Each row is a point. Two turns around zero, p and q, are shown by what they do to some points. Write where each new point lands after one turn and then the other. Backwards means that the second turn is done in reverse. Each puzzle has new turns, and all numbers are rounded.
(in the rows, 128 means zero)

Turn p:
[131 181 104] => [137  80  97]
[128  72 123] => [ 93 168 147]
[115 107 127] => [119 151 126]
[109 121 176] => [167 159 142]
[157 159 110] => [123  82 128]
Turn q:
[103 139 125] => [115 152 124]
[139 155  77] => [116 120  71]
[153 121 162] => [162 117 151]
[144 152 172] => [176 146 140]
[ 88 115  90] => [ 73 136 118]
[140  84 143] => [126  97 165]
Where do these land?
q, then p: [141  91 120] => [124 166 140]
p, then q backwards: [ 83 109 141] => [108 174 136]
q, then p: [ 98 154 115] => [135 107  93]
q, then p: [152 184 160] => [112  66 152]
p, then q: [121 136 111] => [110 123 122]
p, then q: [172  93 121] => [129 167 169]

Turn p:
[157 118 112] => [104 107 115]
[112 135 168] => [139 148 165]
[177 126 133] => [ 95  93 140]
[ 85 110  87] => [146 159  78]
[157 119 150] => [100 117 151]
[ 80 160 117] => [184 143 119]
Turn q:
[143 100 144] => [162 138 132]
[170  85  99] => [178 109  89]
[ 98 103 146] => [142 119 168]
[157 176 117] => [ 95 151  88]
[105 162 114] => [ 86 118 130]
[ 96 143 148] => [105 134 161]
Where do these land?
p, then q: [167 138 121] => [156 108 151]
q, then p: [129 147 140] => [150 130 132]
q, then p backwards: [ 99 164  92] => [181 104 119]
q, then p: [ 90  52 138] => [ 58 123 177]
p, then q: [136 116 146] => [119 135 148]
p, then q: [146 151 131] => [156 131 136]

Turn p:
[184 165 125 145] => [158  67 115 130]
[138  84 159 117] => [149 163 122 165]
[107 135 141 122] => [132 144 140 111]
[107 170  71 135] => [ 79  89 139  90]
[172  97 138 153] => [149 121  87 166]
[102 107 112  98] => [ 98 152 153 140]
[ 87 138 149 126] => [131 159 141  95]
Turn q:
[153  88 154 103] => [154 111 133 178]
[117 135 166 144] => [155 117 153 108]
[131 174  82 162] => [101 178 109  85]
[124 138 161 105] => [156  98 120 123]
[115 106  76 126] => [ 73 137 124 145]
Where do these land?
p, then q: [109 117 150  90] => [168 128 126 100]
p, then q: [118 129 153 160] => [118 139  89 134]
p, then q backwards: [152 156 142 110] => [121 119 170 127]
p, then q: [150 132  83 186] => [ 57 124 136 157]
p, then q backwards: [ 66 150 104  88] => [ 82 121 107 190]
q, then p backwards: [151 105 141 104] => [166 110 135 123]
q, then p: [151 106 122 157] => [155 116 121  97]

Turn p:
[130 133 114 159 110 132] => [143 149 125 110 119 106]
[123 102 146  76 104 128] => [123  69 109 121 137 145]
[109  88 147 171 153 118] => [110 152 129 117  72 155]
[170 155 104 128 118 100] => [138 121 164 140 138  80]
[ 87 103  85 101 156 154] => [158 132 141 110 151 194]
[151 212  98 158 102 120] => [164 168 133 155 157  53]
[147 104 187 106 137 159] => [ 62 107 101 120 136 143]
[107 126 142 127 144 113] => [127 129 123 149 111 147]
Turn q:
[143 130 145 155 116 153] => [154 128 150 138 150 111]
[117 103 127 135 157 108] => [115 141 108 101 147 143]
[102 100  88  93 170 123] => [115 127  58 106 113 145]
[124 186  91 175 107 125] => [167 149 171 102  77 111]
[181 103 154 110 112 114] => [122 102 148 160 159 170]
[101 180 160 110 165 137] => [102 186 117 159 112  99]
[105 103 113  95 150 167] => [130 114  66 137 130 109]
[148 132 144  99  91 141] => [122  95 144 169 124 126]
[132 114 131 180  84  84] => [125 109 190  80 141 139]
Where do these land?
p, then q: [163 154 139 145 129 121] => [ 99 150 148 104 121 131]
p, then q: [171 115 158  81 138 121] => [ 99 124  99  89 167 105]
p, then q: [ 88 168  72 159 162 145] => [168 182 159 182 112 134]
p, then q backwards: [137 102 119 160 120 145] => [101 136 110 151 137 106]
q, then p backwards: [133  86 140 133 130  91] => [139 104 127  98 144 167]
q, then p: [ 99 130 147  83 154 141] => [183 155 137 132 113 133]
q, then p: [ 82 171 158 116 131 163] => [169 132 133 168  84  97]
p, then q backwards: [119 142 100 105  75 134] => [130  93 109 155 123 174]
p, then q: [160  85 119 171 112  92] => [ 75  84 163 147 124 128]

Turn p:
[104 115 135 107  99 119] => [115  99 100 120 142 137]
[114 171 128  99 146 132] => [128 148 102 171 137 115]
[143 105  92 139 108 130] => [121 101 159 127 113 152]
[115 125 125 157  98 148] => [ 99 115 127 110  97 124]
[115 137 128 141 100  92] => [115 134 104 113 122 166]
[225 107 159 132 194 165] => [160 170 223 118 169  74]
[ 81 136 127 121 152 111] => [158 128  83 139 116 127]
Turn q:
[ 72 123 124 146  79  89] => [137 102 127  49 124 148]
[178 144 148 114 134  90] => [126 182 131 135 171 133]
[106 114 120 128 152 154] => [130 103 110 149 103 128]
[154 106 171 132 126 140] => [154 123 150 157 158 142]
[116 168 116  80 115 103] => [ 76 136 106  99 154 113]
[156 132 163 149 150 137] => [165 142 132 158 147 116]
[ 91 106  89 130 125 115] => [115 115 112 101  88 153]
[100 130  71 158 157 187] => [126 103 120 149  45  94]
[180 129 149 116 115 136] => [123 149 164 155 161 126]
Where do these land?
q, then p: [177 156 134 176  97 119] => [117 190 115 127 177 128]
q, then p backwards: [ 74 142  94 118 119 151] => [ 88 108 129 147  91 163]
p, then q: [138 121  91 137 122 137] => [150 104 151 128 139 135]
q, then p: [101 128 139 106  98 132] => [158  98 121 123 141 113]
p, then q: [171 130 129 149 111  76] => [115  95 120 166 146  81]
q, then p: [129 107 138 161 131 110] => [106 137 158 137 144 117]
q, then p: [123 125 163  97 196 112] => [151 133 168 158  65 141]
p, then q: [111 115 138  78 149 188] => [163 172 107 108 117 182]
